Every row gives one point. Each copy is the shape, with its points in the same order, turned, moved and blurred by noise. Some copies are also mirrored. Which?

Shape (8 x 2)
[[ 14 -35]
 [ 12  22]
 [-13  28]
 [ 31  60]
 [ -2  -4]
 [-17 -36]
 [-10  18]
 [-15 -30]]
Copy 1 (8 x 2)
[[ -6 -33]
 [ 22  17]
 [  3  33]
 [ 57  41]
 [ -1   1]
 [-31 -18]
 [  0  26]
 [-30 -13]]
Copy 1 is: only turned
Copy 2 (8 x 2)
[[-30  17]
 [ 16 -18]
 [ 15 -33]
 [ 56 -20]
 [ -7 -11]
 [-38  -9]
 [  5 -33]
 [-46  -6]]
Copy 2 is: mirrored

Shape (10 x 4)
[[ 26  13 -10  -6]
 [  3  -5  10 -10]
 [-11 -23   8  25]
 [  2  -2  -2 -41]
 [  7  11 -30 -25]
 [ 25  16  12 -21]
 [ -4  27 -19  -9]
 [  2  -7  20  60]
 [ 34  20 -51  24]
 [ 43  15 -20  16]]
Copy 1 (10 x 4)
[[ -8  -5  36 -22]
 [ 12  -4   7 -20]
 [ 12  -9  -2  24]
 [  4 -16   1 -49]
 [-26 -19  13 -41]
 [ 10   7  27 -37]
 [-30   4  12 -26]
 [ 11  13  24  49]
 [-46 -21  54   0]
 [-14 -11  57  -9]]
Copy 1 is: mirrored
Copy 2 (10 x 4)
[[ 16  12 -11  21]
 [  9 -13  12   6]
 [ -4  11  32 -15]
 [  5 -31 -16  11]
 [ -5  -5 -30  16]
 [ 24 -10   0  33]
 [-19   3 -13  30]
 [  2  43  56  -1]
 [ -1  55 -32  17]
 [ 21  40 -12  22]]
Copy 2 is: mirrored

Shape (11 x 6)
[[ 10   3  -9   7   6   0]
 [ 22  15  20   5 -28  18]
 [ -7  -7 -20  -1  -9   8]
 [-11  19  27   2  -9   4]
 [ 25  47  10   7 -18  53]
 [ -2 -27  -4 -23  11  -3]
 [ 11 -25  -9  11  10  -2]
 [  8 -12 -18 -13  29 -35]
 [  8  -2  -9  15  -4   8]
 [ -9 -23  -5   5  32 -10]
 [-10  -9 -10 -10  -3 -17]]
Copy 1 (11 x 6)
[[  5 -15  -4  -5  14  -1]
 [ 34  -6  22 -17  -4  20]
 [-11 -15  -5   2  -3   7]
 [ 17  21  16  -8  -1   2]
 [ 44   4  19  -4  15  60]
 [-33 -12   1 -28   8  -7]
 [-12 -28   9  -7  19 -14]
 [-21 -15 -33 -22  24 -28]
 [ 10 -20   5   4   8   4]
 [-28  -6   0  -1  27 -24]
 [-14  -8 -10 -10  -5 -14]]
Copy 1 is: only turned
Copy 2 (11 x 6)
[[ -3  -6  -7   8   7  -6]
 [  5  16  37   0 -14 -12]
 [ -6 -12 -11 -12  -8   8]
 [-32  12  23  -7   1 -12]
 [ 12  60  25   6 -15   6]
 [ -3 -27  -7 -28  24  -4]
 [  3 -29  -1   7  14   4]
 [ -7 -31 -29   0  29 -27]
 [ -1  -7   3   9  -4   4]
 [-19 -29 -12   1  33   6]
 [-18 -24 -11 -14   2 -14]]
Copy 2 is: only turned
